Every row gives one point. Each copy is the shape, with its points in the same order, stretched, turned, moved and blurred by noise. Say if it was mirrored as well.

Shape (9 x 3)
[[ 20  55 -15]
 [  3   1  35]
 [-58 -10  37]
 [ 87  17 -39]
 [ 16  37  57]
 [ 23 -11  -7]
 [ 76  18 -11]
 [-18 -29  24]
 [-54  71  31]]
Copy 1 (9 x 3)
[[-35  39  27]
 [ 29  10  17]
 [ 56  33 -18]
 [-77 -15  33]
 [ 27  13  31]
 [-14   3   7]
 [-50 -15  39]
 [ 20  -1  -6]
 [ 35  82   8]]
Copy 1 is: mirrored
Copy 2 (9 x 3)
[[-25  25 -44]
 [ 31  13 -14]
 [ 53 -37 -11]
 [-57  70  -5]
 [ 45  31 -43]
 [ -7  20   4]
 [-29  64 -15]
 [ 34  -7   8]
 [ 30 -27 -66]]
Copy 2 is: mirrored
Copy 3 (9 x 3)
[[  2  31  41]
 [ 23 -15  -5]
 [-14 -73  17]
 [ 35  94 -28]
 [ 54 -22  28]
 [ 12  16 -16]
 [ 33  68 -11]
 [  3 -38 -16]
 [-14 -51  95]]
Copy 3 is: only turned

Shape (10 x 4)
[[-18  21   6 -22]
 [-24  54  32 -36]
 [ 36  -8 -10  -5]
 [  5  36 -35  47]
 [ 15  -2 -17 -44]
 [ 12  32 -76 -34]
 [-22  18 -76  46]
 [-32 -23  40 -16]
 [-21 -18  40  44]
 [-32   3  26 -62]]
Copy 1 (10 x 4)
[[ 10  39 -17   5]
 [ 30  58 -17 -29]
 [ 10 -18 -17  16]
 [ -9   5  49  11]
 [ 32  12 -31  27]
 [ 49  16  16  55]
 [-21  13  54  56]
 [-24  36 -46   1]
 [-52  12  -9 -17]
 [ 18  55 -56   4]]
Copy 1 is: only turned
Copy 2 (10 x 4)
[[-20  14 -11  21]
 [-38 -10  10  38]
 [-11  18  -9 -45]
 [-49 -13 -66  -9]
 [-17  44   8 -17]
 [-74  58 -32  -1]
 [-47  15 -95   9]
 [ 43   5   3  15]
 [ 33 -36 -37 -12]
 [ 14  32  18  27]]
Copy 2 is: mirrored
Copy 3 (10 x 4)
[[-19  -8  32  -2]
 [  3  24  61 -28]
 [ 13  10   0  15]
 [-44 -16  29  69]
 [  8  22  -7  -2]
 [-54  34 -19  37]
 [-81 -38 -12  86]
 [ 11 -39  19 -36]
 [ -1 -71  36   8]
 [-10   6   8 -55]]
Copy 3 is: only turned

Shape (9 x 6)
[[ -2 -13  53 -58 -14  50]
 [-35   2  38 -51   1  11]
 [ 33  31   6  57 -51 -35]
 [ 54  41  -7  10   0 -34]
 [  6  12   6 -40 -41  64]
 [ 61   2   8  60 -32 -21]
 [-38  24  11 -32  -3  11]
 [ 44  -8 -25  18 -47 -52]
 [-28 -17   5 -30  17  53]]
Copy 1 (9 x 6)
[[ 34 -26  48  24 -18 -66]
 [-17 -28  45  11 -22 -45]
 [ 29  57 -16 -14 -71  10]
 [-28  76  22 -11 -24 -10]
 [ 39  28   0  61 -34 -25]
 [ 51  57 -16 -46 -37  16]
 [-25  -8  32  31 -28 -18]
 [  3  68 -39 -27 -36 -37]
 [ -5 -19  17  23  20 -12]]
Copy 1 is: mirrored
Copy 2 (9 x 6)
[[ 33 -19  28  -2 -18  84]
 [  6  22  42  -4 -31  63]
 [ 38 -11   8  23 -27 -75]
 [  6 -32  22 -13  -5 -72]
 [ 64 -22  16  12  37  47]
 [ 17 -49 -20  17 -24 -76]
 [ 20  29  43   5   5  31]
 [ 14   7 -38 -19 -40 -79]
 [ -1   0   9  12  37  61]]
Copy 2 is: only turned
Copy 3 (9 x 6)
[[ 38 -95 -10  29  34  18]
 [ 21 -63 -11 -38  45  12]
 [-20  28  68 -35 -48 -13]
 [-59  18  38 -17  -7  -9]
 [ 25 -70 -12  23 -17  56]
 [-18  29  56  24 -46 -36]
 [ 15 -33  -8 -54  26  32]
 [-45  17  25 -14 -62 -49]
 [ 36 -29 -40   9  21  29]]
Copy 3 is: mirrored
Copy 4 (9 x 6)
[[-14  77 -49  25 -42  15]
 [ -7  34 -20 -24 -36  31]
 [  4  50  80  22  60   1]
 [ 76  31  42  24  48   8]
 [  2  88 -14  14 -50 -25]
 [ 13  42  40  55  78 -11]
 [ -3  29  14 -21 -38  12]
 [ 52  60  21 -18  81 -20]
 [-17  23 -21  13 -48 -36]]
Copy 4 is: mirrored

Shape (14 x 8)
[[-30   0 -32 -45  95   6  30 -22]
 [-19 -10  19  48  33 -18 -18 -18]
 [  8  24  49  40 -13  32  20  30]
 [ 31 -22 -15 -31   8  -1 -11  -3]
 [ 65  40 -12 -57 -34  20  11   5]
 [ 38   0  10 -22  22 -28  49  54]
 [  9 -35  39 -39  -6 -15  -6 -30]
 [ 12   9  10 -81 -36   8 -48   9]
 [ 34  19 -25 -58  -1   7  11   1]
 [-33 -35  78  21 -61 -11  11 -47]
 [-29   7  36  52 -31  16  -4  24]
 [-16 -24   8 -42   7  -1 -20  24]
 [ -7 -48 -28 -21  10 -36  21 -19]
 [-42  16  36 -40   7 -68   0  -8]]
Copy 1 (14 x 8)
[[ -9  51  71 -56  41 -16 -23  10]
 [  3   4   4  12 -13 -29 -26  56]
 [ 34 -32 -24  14  46 -17  -5  -3]
 [ 10  27  24 -13 -13   9 -16 -33]
 [  4   9 -32 -34  32  17 -20 -79]
 [ 18 -45  22 -60  21  17   3 -33]
 [-18  -1  37  12 -29 -22 -26 -40]
 [-18  42  13  -1 -30   7  42 -92]
 [ -1  22   7 -35  34  11 -14 -56]
 [-60 -33  26  67  -7 -30 -30 -15]
 [  7 -17  -9  37  24   1  18  23]
 [  8  16  54   0 -10   5  35 -40]
 [-21   9  54 -15  -2  14 -29  -3]
 [-66 -10  50 -26 -21 -16  17 -10]]
Copy 1 is: only turned
Copy 2 (14 x 8)
[[ -1  67   4 -39  66 -51 -43  -7]
 [-29  24 -43  27 -13 -30 -22 -17]
 [ 25 -23 -26  47 -17  21  -3  32]
 [ 30  10  42 -13  10 -13 -31 -39]
 [ 45  24  73 -17   1  40   1   7]
 [ 58   8 -23 -14 -32 -34 -24  18]
 [ 19 -27  23 -27   1   1 -70 -20]
 [ 63 -40  45 -60  37  52  -9 -25]
 [ 29  31  48 -33  21   1 -10  -2]
 [-42 -93 -23  11 -53  28 -80  29]
 [ -3 -52 -33  32 -21  -3  17  36]
 [ 37 -32  10 -37  27  -6 -24 -22]
 [-13  -5  15 -31 -17 -56 -43 -11]
 [-11 -15 -67 -76 -26   6 -50  19]]
Copy 2 is: only turned
Copy 3 (14 x 8)
[[-36 -91 -23 -33  32 -43 -48  16]
 [  0 -24  17  64  -9 -29 -44   0]
 [ 10  30 -44  42 -26   7   3 -11]
 [ 26 -40  16 -19 -26 -13 -16  13]
 [ 28  12  -8 -60 -24   3   1  38]
 [  7   1 -10 -14 -30 -32  55 -10]
 [ -6 -44  19  -5 -32  35  11  27]
 [ 32  -3   9 -44  20  43   3   7]
 [ 13 -20  -3 -56  -8 -10 -12  21]
 [-38 -10   4  39 -59  83  -6   8]
 [  8  31 -23  54 -20  18 -24 -35]
 [ 14 -29  -1 -11  11  16   1 -22]
 [-16 -63  30 -23 -39 -10 -29  -3]
 [-40  -1  28   1  26  18  16  -1]]
Copy 3 is: mirrored

Shape (17 x 11)
[[ 54  19  30  -1  30  43 -22 -23 -60  45  -4]
 [  4  33 -20  16  37  15   2 -39  18  38 -26]
 [-24 -29  19   7  -3   2 -32  -1  27 -51  28]
 [ 23  10 -26   9  51 -33  15 -32  15  23 -25]
 [ 29  22  26   6   2  64 -28 -29   3   0  -2]
 [-34  -9  34  41 -30 -21  44   4  24 -69 -23]
 [-18  36 -44 -19  20  19   6 -34 -23  10 -11]
 [ 11 -20  30 -19  39  52  10 -20 -34  32   2]
 [ -5  55 -21 -10  27 -27   1 -95   5   1   9]
 [ -5 -39   9  48 -59 -21  -6  -2   3 -68   5]
 [  7  22 -43  29  44   6   8 -18 -17  25   0]
 [ 32   5 -46 -19  14  -7  34 -39  28  -3 -27]
 [ 19  10  12 -32 -27  34 -11 -16 -13  36   9]
 [  2  -8 -15   3  21  -7  18 -56  -6  53 -18]
 [  5  10  15   2 -36 -30  42  11  33 -56  48]
 [ 18   0  30 -39 -24 -20   0  15  -8 -60 -18]
 [-28  17  25   4 -45 -46 -12  21  36 -42   3]]
Copy 1 (17 x 11)
[[-25 -28 -36  32  26  52 -27 -52 -16  32   3]
 [-17  13 -34   0   0   6 -25 -31  37  21 -32]
 [ 37 -21  28  23 -62  14 -23  19 -14 -63 -17]
 [ 14 -13 -48 -25   6 -20   3 -35  51  20 -14]
 [  1  12  -2  37 -29  59 -36 -36  -8  -3  -8]
 [ 35   6  25  -8 -73  60  24  46  15   3  -5]
 [-10   2  11 -41  24   8 -36 -29 -10   3 -27]
 [-11 -50  14  42  26  49 -31 -32  17  11 -12]
 [ 10   7  -6 -55 -45 -39 -39 -55   3  63 -32]
 [ 53  -2  12  -7 -71  36  34  30 -50 -41 -25]
 [-34  -7 -42 -27  12   0  -4 -37  13 -14 -24]
 [ 48  11   5 -37  16  -4   9 -48  41  11  -9]
 [  1   5  33  33  27  24 -30 -34 -31  28  -2]
 [  1 -23 -16   5  17 -14  -9 -33  23  50 -50]
 [ 23  21  52 -18 -56   7  28 -10  -1  -1  43]
 [ 74 -10  37 -15  -9  48  -5  13 -21   1  42]
 [ 35  25  27  -1 -51   8  -7  43 -24  -1  15]]
Copy 1 is: mirrored
Copy 2 (17 x 11)
[[-30  14  39  23  25  74  48 -56  -3 -22  27]
 [-35 -37 -11  23  56  48  34  -2  25  19  -2]
 [ 21 -12  28  41  -1 -17 -18  23 -32  15  22]
 [-28  -3 -22  27  69  18  10  25  37  -2 -28]
 [  1 -48  49  18  17  53  16 -37 -14   2  36]
 [ 33 -18  31 -29 -34 -26 -29  52 -54  38 -75]
 [-53 -26 -33 -22  16   8  33 -13  16  -6  30]
 [-31  27  34  -7   0  70  14 -22   5  26  45]
 [-23 -27  -7 -13  92 -24  37 -25  20   1   2]
 [ 34 -16  45  28 -59 -63  -2  15 -47   5 -49]
 [-29 -10 -23  33  26  20  61  16  22 -13   6]
 [-22 -27 -20 -13  38   5 -14  -2  58  -3  -7]
 [  8 -10   4   0  -1  39   6 -64   4  14  35]
 [-32   3  -2  19  30  13  37 -22  29  40   0]
 [ 80  -7   6 -23  -8 -37 -12  30  -4   9 -28]
 [ 24  10  16 -33  -6  -8 -60  -9 -30 -25 -22]
 [ 59 -17 -14  13   8 -28 -31  12 -47  14 -46]]
Copy 2 is: mirrored
Copy 3 (17 x 11)
[[ -7  68   0  -8  30  42  40  -9 -13  15 -17]
 [-25  13  -4  11  53  27  17  -4  -2 -30 -15]
 [ 40 -17  -4 -33 -21 -11 -52 -23  -2  -4  10]
 [-38   2 -34  30  62  14   5   9  -3   4 -33]
 [ 27  30  23 -22  26  -9  17 -43 -13 -22   1]
 [ 20   3 -76 -10 -41 -40 -37 -39  -1 -15  30]
 [-53   1   5   8  23  16  11 -18 -41 -15  16]
 [-10  43  -7 -44  16  13  18  20 -44  -7 -19]
 [-63 -29 -16  -8  76   8 -15 -46 -26   7   6]
 [ 39 -15 -66 -13 -65 -17 -33 -61  -5   4   1]
 [-12  -4 -24  11  31  55  17   1 -17   3  -8]
 [-20 -13 -18  30  35 -28  14  -2 -33  -6 -32]
 [-35  29  23 -32   4 -13  48 -16 -10   6  -5]
 [-66  12 -26  -5  41  30  17   3 -27  -6 -48]
 [ 20 -35 -37 -40 -17 -68 -15 -24  -4  28  40]
 [  3  40 -16   6 -39 -66 -25 -24  -6  30  29]
 [  4 -10 -17 -12 -34 -38 -29 -36  55  13  37]]
Copy 3 is: mirrored

Shape (16 x 12)
[[  3  40  13 -25 -13  12  14   4   9  30   2 -17]
 [ 32 -26 -23   5  38  15  13  25  -7  25  19  51]
 [  9  36   6  21 -25  -1 -34 -26 -35  -5 -15 -36]
 [ -4 -35 -15  -1  -7 -21 -33  -3  18 -58   2  20]
 [-29   5  12  -4  -3  27 -25 -26 -16  21  -8  15]
 [ -7  11  11   7 -17 -35 -14  -6 -18  16 -53   5]
 [-39 -32  -4   7   0 -31 -43 -19   1 -20 -35 -27]
 [-16   2  -1  13  23  37  35  29 -13 -17  -2  17]
 [-10  -8   5  -8 -39  -3 -25 -41  -6 -19 -36   4]
 [  8 -30 -43  17  14  51  34  25 -10  29  16  20]
 [ -6   7  -6   6  -5   0 -16 -47  -5 -29 -59   2]
 [-37  31 -18   8  -9 -22 -54 -23  -9 -23 -33  14]
 [ -9 -40 -45  39  27 -21  19 -18  50 -20  30  33]
 [ -7   3  25  25 -14  16  37   1 -26  14  31  20]
 [ -4   6  17  -9  28   4   4 -33 -30  -8   1  -8]
 [ 17 -54   9  62  57  60  19  26  49 -15  32  44]]
Copy 1 (16 x 12)
[[  7  -6 -21  18 -11  29 -24  14 -20  19  27 -16]
 [  6 -11   1   1  38 -34 -10  46 -20 -35  21  68]
 [ 13  24 -11 -16 -25  29 -28 -39  26 -26 -23 -43]
 [ 32  14 -10 -32 -30 -30  30 -16  30  34 -65  29]
 [  8   5   6 -23 -34  -5 -32 -38 -40  15  16   0]
 [ 34 -19   4 -23 -32 -18 -44  -8 -36 -11 -60 -18]
 [ 61  -3  14 -76 -29 -20  11 -37 -15  42 -47 -34]
 [-22 -13 -33 -17  33   4  -1   7 -18  -2  -4  43]
 [ 39   1 -20 -21 -74  -5 -15 -48 -12   6 -49 -14]
 [  7 -55 -16   1  39   1   5  29 -23 -37  47  58]
 [ 32  -5 -44 -29 -36 -24 -35 -66  -5  -9 -52 -23]
 [ 23  -2  18 -41 -35 -14 -45 -52  32  32 -51 -12]
 [ -9 -54 -16  -5  18 -77  22 -15  20  14   8  28]
 [-50  -1 -19   4 -14   1  -6  15 -38 -20  13  13]
 [ -3  32 -34 -47 -17  -6 -26 -19  -6  -6  18 -29]
 [-34  16 -28  22  95 -67  56 -24 -42   1  19  81]]
Copy 1 is: only turned
Copy 2 (16 x 12)
[[  8  33  -7  10  17  21 -20  12  -6  24  31   6]
 [ -9 -49  25  12   5  -7 -45 -28 -50  -1  42  28]
 [  4   7   6   7 -12 -17  -5  46  29   8  -5  -9]
 [ 47 -44  29 -19 -22 -42  35 -27   9 -22   5  -2]
 [  2  12  -3  34 -14 -33 -36 -10   6  -6  17  -6]
 [ -1  -7 -13   4 -18  -9  15 -14  -4  22 -22   5]
 [ 39 -11  -6 -20 -21 -51  19 -12   5  -5 -23 -45]
 [ -8  -1  -1 -14  -6 -31 -30   1 -18  -7  58  18]
 [ 32   0  -1  23 -23 -29  27  -1  11 -17  -7   9]
 [ -4 -31 -12  12   3  -7 -66   0 -48 -17  62  25]
 [ 31  -4   0  21 -23 -61  23  15  -4   2   7  11]
 [ 30 -13   8   0 -47 -45   4  -7  37  20  -2 -11]
 [ 26 -72   0  15  -2 -39  15 -35 -29 -14  56 -28]
 [-38   0  -6  23   0   7 -18  -7   0 -20  43   1]
 [ -1  18  28  13 -11 -36  -9  22 -12  -3  24 -16]
 [  1 -70   3   7  55 -67 -31 -38 -41 -30  77   6]]
Copy 2 is: only turned

Shape (17 x 12)
[[ 14  30   7 -21  29   2 -41  29  34 -26   9  14]
 [ 40  -7  24  25  10  11 -31  35   7   2  33 -18]
 [ -2 -42  30  45  41  -6   5 -24  44 -21   9  27]
 [ -5  25  23  -7 -13 -31 -38  20  28 -20 -28 -34]
 [ 41  29  -9  -4  38 -14 -38  11  16  42 -10  24]
 [ -7  14  34  33  14  13   5 -40  43  15   4 -15]
 [ -3   6  12   0 -14  42  32  -1 -26 -21   4 -16]
 [ -1  24 -43  15 -24  10 -15  25 -14 -21 -29  16]
 [-18 -28   6  -8  -3  46 -18   4 -18 -16  -3 -28]
 [-12 -35 -14   0  23 -26 -26  23   0  18  -3  -7]
 [-16   3  14  44   8 -20  15 -37 -24 -32 -17  46]
 [ 44   8 -27  33  29   1   1   2  -3 -27 -20 -26]
 [ 12   5  20 -29 -27  43 -29 -13  48 -24 -18  -7]
 [-26  11 -14  14  14  11  17 -43 -17   8   6  -5]
 [  9 -29  -3 -21 -34   3  32  21  10   7  -5   3]
 [ -7 -40 -17 -27 -31 -37   1  -4   2  16  13  15]
 [ -2  14  23   1   2  29 -20  11  -6 -21 -10  22]]
Copy 1 (17 x 12)
[[ -2 -35  35  15  -1  -7   9 -24 -34 -16  32 -21]
 [  9   2 -13  23 -34  36   5 -28   9   5   1 -50]
 [ 23 -19  31  26  -3 -13  31 -40  16  24 -47   5]
 [-14   7  45  31 -17  -7  30  18  13 -27  44  -5]
 [-18 -54 -13  18   3  13 -14 -30   8   0  46 -12]
 [  0  17  15  17  30  11  21 -15  55  -3 -25   3]
 [  1  34  -6 -20 -11  11   7   3  -7 -20 -43   4]
 [  7 -26  -9  -6 -40   8  14  35 -15 -48   4   3]
 [ 35  44   6  12 -24  12  -6   4  -2   4   2   1]
 [ 12  -2  -4  38 -37 -17 -17   6  10  32  31  -8]
 [  3 -31  34 -29  -8  -7  39   8  11   8 -27  20]
 [ 14 -13  -8  -5 -45 -29   2 -29  23 -46  -4 -17]
 [ 11  12  39  28   6  35  13 -12  -7 -37   3  25]
 [ 10  13   3 -17  13  -9 -20   6  32   3 -17   9]
 [-22  12 -11  26 -31  18  -8  11 -17 -13 -31  22]
 [-15  -3  15  33 -29  15 -39  22   3  23   8  15]
 [  5  -9  13  -4  -2  23  29  -2 -17  -8   0   3]]
Copy 1 is: mirrored
Copy 2 (17 x 12)
[[ -1  30  38 -28 -44  36  21  -4  24  11 -17 -41]
 [  7 -43  18 -28 -41  23  29  34 -23  62   5  -7]
 [  8   0  95  -6  43 -18  -2  39   6  36  25  19]
 [-21  37  20  39 -43  51  28 -13 -35  10  16 -40]
 [ 60  -4  29   2 -39  39  22  11  16   9 -49 -12]
 [ 42 -28  62  12  24 -10  12 -21 -51   5  15  -2]
 [-15 -29 -38 -40  10 -47  11  -2 -16  -6  34  18]
 [-15 -13 -55  -6   2  34  46  -2  53 -10   5   3]
 [-33 -53  -7 -22 -21 -10  -9  -4  10  -4  64   2]
 [  0  -6  13  12  -9  12 -23  19  34  45  27 -20]
 [ -8   3  34  26  36 -54  56  16  27 -19   6  40]
 [-27 -21 -27 -11  24  34  13  18 -14   5 -36  37]
 [ -4 -17  39 -16 -20  48  17   5 -19 -37  38 -34]
 [ 10 -44  -1   5  48 -51   5 -31   6 -18   8   4]
 [  8   5 -27 -28  27  -6 -15  47   1  29  49 -16]
 [  0  -9   7  16  38 -10  -4  46  29  27  41 -52]
 [  3  -6  19 -19 -41  -8  39   0  21 -11  22   6]]
Copy 2 is: mirrored
Copy 3 (17 x 12)
[[ -7  20 -44  34  39  30  43 -44  40 -20   9 -20]
 [ -5   4  14  32  50  59   3 -12   4  24   6 -35]
 [ 15  59   3  33  60 -20  -4  24 -53  12 -19   2]
 [ -3 -29 -45  25  13  33  13 -29  16  20 -23  41]
 [ -9  -6 -51 -17  28  14  -9 -27  13 -20 -10 -53]
 [-42   4  -6  -8  51 -21  24  42 -43  36 -15  24]
 [-13   3  34 -10  14  -2  10  49  31  11  30  32]
 [ -6  -8 -36  34  -3   8 -12  19  25 -49  30  35]
 [-17 -11  18  11  20   1 -19 -10  27  46  54  33]
 [  5  11 -25  -2  -2  20 -43 -39  -2  20  -8  -7]
 [ 33  17 -15  22  -9 -32  21  70 -23 -10  -1  31]
 [ 25  14  -8 -23  54  38  -4  27  -4 -26  18  29]
 [-33 -34 -10  54  64 -17  22 -27  24  -3  13  35]
 [-32   5   4 -41   1 -29  12  35 -19  18  29  33]
 [-11  -4  32  20 -12  13 -25  -6  11 -27 -31   8]
 [  3 -24  14  18 -48  -8  -8 -48 -26 -11 -27  -3]
 [ -3   1 -22  34  19 -14   4  11  40  11  25   0]]
Copy 3 is: only turned
Copy 4 (17 x 12)
[[ 26   2  -8 -10  33 -11 -20 -33   8 -12   6 -19]
 [-25  10  50  -1 -10  -2 -19 -13   0   2   1 -26]
 [ 10 -28 -40   1  -1  -1   1  12  46  62  20 -46]
 [ -3 -18   5 -19   9 -29  27 -12  -5 -36   3 -18]
 [-24  18   4 -50  56  14   5  23 -23 -18   9  28]
 [ -5  11 -11  -7  -5   3  27  32   9  -8  34 -28]
 [  8  40  16  47 -42 -16  -8  -5  26 -17   5   9]
 [ 12  16 -17 -27  13   6  31 -27  21 -13 -19  20]
 [ -6  24   1  38 -43 -29   3 -28  -4   6  -4 -21]
 [-14 -10  -6 -46 -22 -23  12  -3 -25   8  -4  -6]
 [ 30 -11 -33   5  -8   2  36  39  41  44 -17  -3]
 [-30  20  -9 -18  13   6   1  17  38 -13 -21  -3]
 [-10   3 -16  61  25   2  -3 -41  20 -14  26  -8]
 [ 10  27 -20 -10 -38   0  25  39  -3  -9  -3  -2]
 [-19   0  10  25 -24  -1 -14 -20  23 -16  26  38]
 [-16 -31   2   5 -37   9  -1   2 -13   0   2  26]
 [ 23  18  -4  24  10 -16   6 -20  17  12   4  -5]]
Copy 4 is: only turned
